Each row of a before or after table is a point. The points were changed in one or more steps. Then noise was added and the rows were shuffled. The steps act on columns, c1 being the first. What was done? A step turns or swaps two columns, mirrors them in a line or flattens them onto one, adds a multiple of one to another, or multiplies or shifts one. Angles are multiples of 10 degrees, from the lower column toward the higher: turns from -170 to 170, lines from 10 to 170 but not 90. Use the fewest steps. Two steps may share a column if one is a turn and the other turns, adds or multiplies; they go together, in the order done. Otherwise the lowest column goes first.
In the rows, zero is written as 128.

Before, 8 rows:
[[134 163]
 [150 152]
 [141 112]
 [ 94 148]
 [124 147]
 [127  67]
 [172 101]
 [158 118]]
After:
[[108  80]
 [156 108]
 [146 136]
 [162 128]
 [114 114]
 [141 165]
 [ 67 120]
 [122  96]]
Steps: turn c1 and c2 by -80 degrees

Before (8 x 3):
[[109 148 122]
 [141 138 147]
 [119 134 126]
 [144 157 138]
 [142 130 144]
 [146 149 128]
 [130  93 119]
 [132 128 148]]
After:
[[146 191 128]
 [131 128 147]
 [131  23 118]
 [120 146 126]
 [109 188 123]
 [143 134 143]
 [142 158 147]
 [143 215 137]]
Steps: multiply c2 by 3

Before, 13 rows:
[[169  81 103 143]
 [101 110 147 144]
 [129 140 173 138]
 [165 121 130 102]
 [121 144 184 147]
 [164  82 133 163]
 [115 104 179 154]
 [140 141 148 147]
 [151  79 113  84]
 [128 139 106  89]
 [129 141 158  84]
 [161 159 142 110]
 [123 143 104  96]]
After, 13 rows:
[[176  86 134 157]
 [152  97 154 178]
 [ 97 143 160 135]
 [124 148 148 141]
 [154  66 130 102]
 [ 92 120 126 148]
 [107 132 152  84]
 [146 151 163  97]
 [137 131 106  92]
 [ 83 147 170 138]
 [ 87 111 159 159]
 [145 123 111  86]
 [153 114 155 108]]
Steps: turn c1 and c3 by 40 degrees; turn c2 and c4 by -20 degrees

Before:
[[146 102 132  81 108 142]
 [168 123 160 164 132 153]
 [138 147 137 129 151 127]
 [120 114 160 154 157 158]
 [137 155 161 166 119 132]
 [134  70 184 156 129 152]
 [109 144 147 181 129 133]
 [136  99 138 199 167 166]
 [172  99 139 179 128 135]
 [148 109 125  64  99 110]
 [105 107 122  82 130  85]
 [128 140 124 157 106 156]
 [123 135 150  63 106 104]]
After (13 x 6):
[[111 144 149 181 130 131]
 [139 147 137 130 145 139]
 [148 109 123  64 108 105]
 [170 123 156 165 126 138]
 [121 113 160 155 143 155]
 [147 104 132  81 110 121]
 [174  97 138 177 129 129]
 [119 137 150  65 118 106]
 [134  71 182 155 122 134]
 [137  99 136 200 152 164]
 [134 157 160 167 122 124]
 [107 105 125  82 143 117]
 [128 139 124 160 106 123]]
Steps: multiply c6 by 0.4; turn c5 and c6 by 40 degrees

Before, 8 rows:
[[108 135  85 129  95 146 119 135 127]
 [124 121 101 131 129  93  87 124  96]
 [104 104 145 166 124 133 146 163 152]
 [105 124  93 118 112 112 106 119 161]
 [156 164 127 108 127 131 170 122  85]
 [160 122 157 124 108 153 119 157 128]
 [136 213 153 116 101  81 109 114 163]
 [ 93 154 158 137 101 140 154 103 150]]
After, 8 rows:
[[119 146 124 120 112 131 106  97  81]
 [130 107  91 150 100 148 154  56 139]
 [101 107 156 132  93 128 122 133  97]
 [153 145  87 159 103 224 110 100 125]
 [161 112 160 126 126 161 169 128 154]
 [118 107 108 121 108 114 120 206 151]
 [129 163 169 127 129 135  85 117 128]
 [ 62 132  98 152 124 102 146 190 126]]
Steps: multiply c8 by 2.5; turn c1 and c8 by 30 degrees; add 0.5 times c2 to c4; turn c2 and c6 by 110 degrees; turn c3 and c9 by 130 degrees

Before:
[[119 103 120 144  73 176 128 109 138 127 125]
 [ 94 120  87 176 120 142 160 118 122  95 138]
 [161 116 121 165 115 164  92 127 147 114 129]
 [ 83 185 117 126 120  92 126 157 150 145  97]
 [ 85 153  87 143 132 117 110 138 101 163 100]
 [ 81 146 127 159 132  78 138 151 119 178 134]
 [139 131 136 136 110 187 123 136 105 106 152]
 [ 87 167 147 141 151  87 123 104 112 155  97]
 [ 77 135 147 160 151  98 142 162 104 151  72]
 [ 85 133 115 117 167 109 140 139 141 162 109]
 [ 96  95 109 137 106 123 112 131 113  92 139]
 [177 100 108 138  91 153 144 120 107 102 129]]
After:
[[158 130 140 143 115 130 108 111 107 178 139]
 [126 110 152 141 112 199 140 116 132 143 153]
 [142 146 138 178 111  82  82 143 125  77 134]
 [153  95 104 127  98  77  90 136 121  79  96]
 [ 90 132 144 145 116 152 162  91 104 166 129]
 [166 133 147 152 121 103  99 138  81  85  99]
 [139 145 112 111 138  98  84 168 118  98 110]
 [141 136 156 181 110  70  77 164 142 106  72]
 [153 117 147 149 161  71  94 135 146  82  97]
 [116 112 127 204 133 147  82 116  87 158 137]
 [134 147 116 153 117 175 120  70 122 146 125]
 [142 128 109 187 122 164 174 116 123 146 129]]
Steps: turn c1 and c7 by 120 degrees; turn c2 and c10 by -140 degrees; turn c3 and c9 by 80 degrees; multiply c4 by 1.6; turn c5 and c8 by 60 degrees; add 0.5 times c11 to c6
